Each row of a before or after table is a point. One or more steps were done to the points. Then noise was added and the rows were shuffled. The steps act on how far a point lies along the listed directions, d1 being the first. What was done? A step turns or swaps two directions, mirrors them in a line or flattens them onto one, adds a multiple of one to another, or multiplies one. Angles are multiples of 10 degrees, from the lower direction toward the higher: turns from -170 to 170, lines from 10 to 170 but not 90. Use the fewest steps. Two steps may share a direction if one is a turn and the other turns, adds or multiplies; they go together, in the order done. Otherwise the lowest direction goes first.
(in the rows, 128 means zero)

Directions:
(1): [115  89]
(2): [ 89 141]
Before (8 x 2):
[[154 132]
 [ 83 122]
 [ 98 133]
 [160  94]
 [101 135]
 [146  95]
 [199 139]
 [125 143]]
After, 8 rows:
[[ 58 105]
 [133 115]
 [167 139]
 [105 159]
 [159 128]
 [102 116]
 [ 90 156]
 [157 127]]
Steps: turn d1 and d2 by 170 degrees

Directions:
(1): [ 94 117 157  92]
(2): [132  90  91 105]
(3): [ 89 155  95 130]
(4): [102  95 134 168]
Before, 10 rows:
[[108 167  86  84]
 [139 129 116 137]
 [154  94 131 155]
 [137 125 122 175]
 [120  87 142 114]
 [ 84 149 110 100]
 [ 57 113  94 156]
 [115 173 138 121]
 [ 86 175 161 112]
 [129 152  96 155]]
After, 10 rows:
[[110 151  90 147]
 [175 132 120 135]
 [138 127 117 136]
 [167  70 149 111]
 [148 101 153  86]
 [150 128 172 130]
 [ 87 126 115 108]
 [161 144 102  57]
 [140 128 195 102]
 [147 163 107 140]]
Steps: turn d2 and d3 by -20 degrees; turn d3 and d4 by -140 degrees

Directions:
(1): [ 72 152 182 142 126 147 134 111 122]
(2): [118 107 116 180 133 138 175 169 113]
(3): [150 171 138 102  85 121 162 147  96]
(4): [113  91 102 113 103 156 138  85  86]
(5): [118 124 127  73 170 166 152 153 136]
Before (10 x 9):
[[122  81  96 152 124 153 155 135  98]
 [107 138 164 130  99 142 106  85 113]
 [130 192 164  58 129 124 132 133 118]
 [159  88  72 154 134 144 169 150 103]
 [124 119  97  71 146 160 117 148 111]
 [ 80 120 145 164 161 168 146 169 136]
 [122 127 178 175 120 103  81 112 137]
 [ 79 133 161 119 120 156 130 126 101]
 [187 151 134 142 133  68 101 162 157]
 [153 129 117 129 153  91 198 199 144]]
After (10 x 9):
[[125 167 143 105 111 154 162 173 106]
 [106 105  99  90 150 168 117 141 109]
 [135 122 163 192 120 102 113 151 128]
 [153 172 148  54 138  89 154 148 150]
 [103 122 138 113 122 146 119 124 106]
 [105 119 137  94 193 135  84 107 163]
 [115 105 138 161 119 138 107 100 124]
 [165 149 113  95  91 135 153 118  89]
 [141 131 117 107  82 140 153 121  80]
 [160 145 150 152 155  82  99 160 167]]
Steps: multiply d1 by 0.4; turn d2 and d3 by 100 degrees; turn d4 and d5 by -10 degrees

Directions:
(1): [138 128 160 123 119 191 144 178 103 121 162 146]
(2): [130  68  81 129 128 182 132  93 130 135 130 119]
Before (10 x 12):
[[105 115  65 134 141  54  88  40 160 142  53 101]
 [110  73  96 127 139 124 120  90 141 124 118 124]
 [131 138 123 132 132 114 119 110 124 128 114 132]
 [119  63  83 125 130 149 138  89 137 147 131 102]
 [134 156 138 142 120 114 123 143 135 125 125 142]
 [112 112  74 149 143  74 106  71 136 138  95 104]
 [115 144 128 135 137  76 122 115 143 126 100 121]
 [125 102  73 129 131 105 101  71 157 140 108  89]
 [127  78  94 147 142 167 125 103 132 144 125 115]
 [135 118 146 120 137 140 127 126 118 142 116 133]]
After (10 x 12):
[[111 156 111 148 142  39 105 101 133 133  96 111]
 [106  98 106 129 142  85 114  91 147 123 108 122]
 [122  92  89 149 146 124 116  88 144 146 108 108]
 [117 161 152 133 134  82 126 142 134 121 111 129]
 [122 143 101 130 132  60  97  88 158 137 102  92]
 [132 147 133 132 132 112 120 120 121 126 117 136]
 [137 151 141 141 118 134 127 152 130 124 133 145]
 [113  86  84 127 135  97 129  77 149 148 113  97]
 [134 115 141 120 137 140 126 122 120 143 114 132]
 [104 181 122 132 139   7  87  88 152 133  57 114]]
Steps: turn d1 and d2 by 40 degrees
